Every row gives one point. The ring and each string are closed loops that go straight from each point to the next, and from the last back to the first. Before rounding, they use only three directions, however many columns there are. Count how often each string passes through the ring. Passing back the other way cancels.
(in the rows, 128 means zero)

Ring, 6 rows:
[[171  90 123]
 [171 133 117]
 [129 150 120]
 [ 85 118 121]
 [ 89  81 119]
 [134  66 125]]
String, 7 rows:
[[142  83 138]
 [129  48 155]
 [111  47 126]
 [119  51 103]
 [146  42 123]
 [157  76  99]
 [145  93 118]]
Times through: 1
String (13 x 3):
[[131  42 136]
 [146  51 120]
 [146  78  92]
 [134 101 124]
 [144  82 151]
 [152  52 144]
 [140  42 129]
 [122  41 140]
 [108  47 105]
 [116  81  99]
 [124  98 131]
 [115  74 143]
 [114  43 140]]
Times through: 2

Ring, 7 rows:
[[175 101 184 145 102 123]
 [159 128 207 169 118  93]
 [120 142 209 185 151  81]
 [ 79 139 174 187 195 100]
 [ 80 115 126 168 204 140]
 [108  89 119 144 173 162]
 [136  81 138 133 138 159]]
String (23 x 6):
[[ 55 108 158 161 196 131]
 [ 75 105 159 157 181 133]
 [ 69  94 131 150 193 154]
 [104 104 161 155 162 132]
 [142 110 127 160 162 142]
 [137  99 121 151 162 153]
 [119 103 158 153 154 134]
 [128 108 154 157 154 132]
 [155  96 105 148 157 162]
 [135  77 105 132 156 177]
 [106  71 121 127 159 175]
 [ 80  70 133 128 168 171]
 [ 81  76 108 135 186 177]
 [ 76  91 131 147 187 155]
 [109 109 152 159 167 132]
 [123 114 116 165 183 144]
 [ 88 116 102 171 215 149]
 [ 55 122 109 178 235 141]
 [ 68 127 112 181 229 137]
 [110 125 114 177 201 137]
 [112 122 124 173 192 134]
 [ 67 124 114 179 226 138]
 [ 42 116 133 172 224 136]]
Times through: 2
String (21 x 6):
[[132 128 235 169 118  81]
 [169 132 242 170  94  74]
 [185 124 243 161  78  79]
 [157 111 222 153  98  99]
 [140 107 199 152 119 113]
 [135 111 166 158 144 124]
 [141  98 190 144 117 124]
 [160  79 200 125  86 134]
 [178  78 173 124  89 146]
 [198  84 142 131 101 155]
 [183 100 135 147 125 146]
 [135 111 161 158 147 127]
 [146  97 197 143 110 121]
 [133 105 199 150 121 114]
 [144 111 186 156 127 115]
 [148 114 228 156 102  94]
 [163 126 241 164  94  79]
 [178 135 212 174 109  85]
 [181 134 168 176 132 105]
 [152 123 161 169 146 116]
 [127 120 188 165 143 108]]
Times through: 2

Ring, 9 rows:
[[113 157 169 122  90 183 126 114 104]
 [ 90 185 143 124  94 190  77 128 106]
 [ 79 177 118 129 122 167  72 144 121]
 [ 80 148 109 133 153 133 101 155 140]
 [ 91 110 105 139 179 105 145 156 151]
 [107  83 102 144 191  96 183 146 149]
 [126  69 108 146 183 107 209 127 134]
 [133  84 132 140 153 132 205 113 119]
 [127 122 164 128 111 163 169 109 109]]
String, 23 rows:
[[137  50 113 148 189 100 237 120 134]
 [123  78 132 139 169 108 205 131 139]
 [113 103 133 135 155 123 173 134 135]
 [111 107 120 138 157 128 164 132 131]
 [108 101 140 133 158 113 174 142 145]
 [107  72 120 140 194  79 197 155 163]
 [ 98  66  97 145 216  63 192 166 173]
 [ 93  89  77 147 207  88 161 159 156]
 [100 119  92 143 166 133 139 136 128]
 [ 99 122 117 136 155 131 141 141 134]
 [ 95 120 139 130 152 117 145 152 148]
 [ 83 111 121 133 179  91 142 170 167]
 [ 92 113 126 133 167 106 147 158 154]
 [100 117 127 134 156 122 149 145 141]
 [104 121 113 138 153 137 145 133 127]
 [106  96  83 147 186 115 164 138 134]
 [113  72  71 153 207  99 190 137 139]
 [112  98 101 144 172 124 171 131 129]
 [109 114 124 136 151 134 158 132 129]
 [119  84 136 137 165 110 197 134 141]
 [134  54 116 146 187  99 232 124 137]
 [141  44 102 152 195 101 244 115 130]
 [145  39  88 156 202 103 249 110 124]]
Times through: 1
String:
[[116  95 139 135 157 117 185 134 138]
 [130  64 137 140 173 101 223 129 141]
 [140  53 114 148 183 108 237 114 128]
 [142  62 109 149 174 123 228 106 117]
 [153  56 117 148 167 130 243  95 109]
 [134  94 115 144 150 149 192 104 106]
 [122 111 129 137 139 150 169 115 113]
 [110 124 138 132 135 144 151 129 125]
 [123 117 178 124 115 147 175 121 123]
 [136 117 200 121  94 163 188 106 111]
 [138 122 191 123  91 174 182  99 102]
 [129 126 154 131 109 173 165 103 100]
 [117 127 127 136 130 161 150 115 108]
 [116 124 149 130 125 152 157 122 119]
 [112 124 139 132 133 148 153 125 121]
 [123 112 175 125 120 142 180 123 126]
 [144  87 175 131 125 142 219 105 116]
 [151  70 134 143 149 142 231  94 105]
 [135  83 116 144 158 137 204 107 112]
 [125  93 109 144 161 136 185 116 117]
 [112 113 129 135 147 136 161 129 127]
 [119  92 139 135 157 118 189 132 136]
 [129  58 123 143 184  96 227 129 142]
 [135  40  87 155 210  89 240 124 137]
 [127  61  75 155 202 107 212 122 128]
 [114 101 102 143 166 131 168 126 124]
 [111 109 121 138 155 131 163 131 129]
 [112 109 118 139 155 133 163 129 127]]
Times through: 4
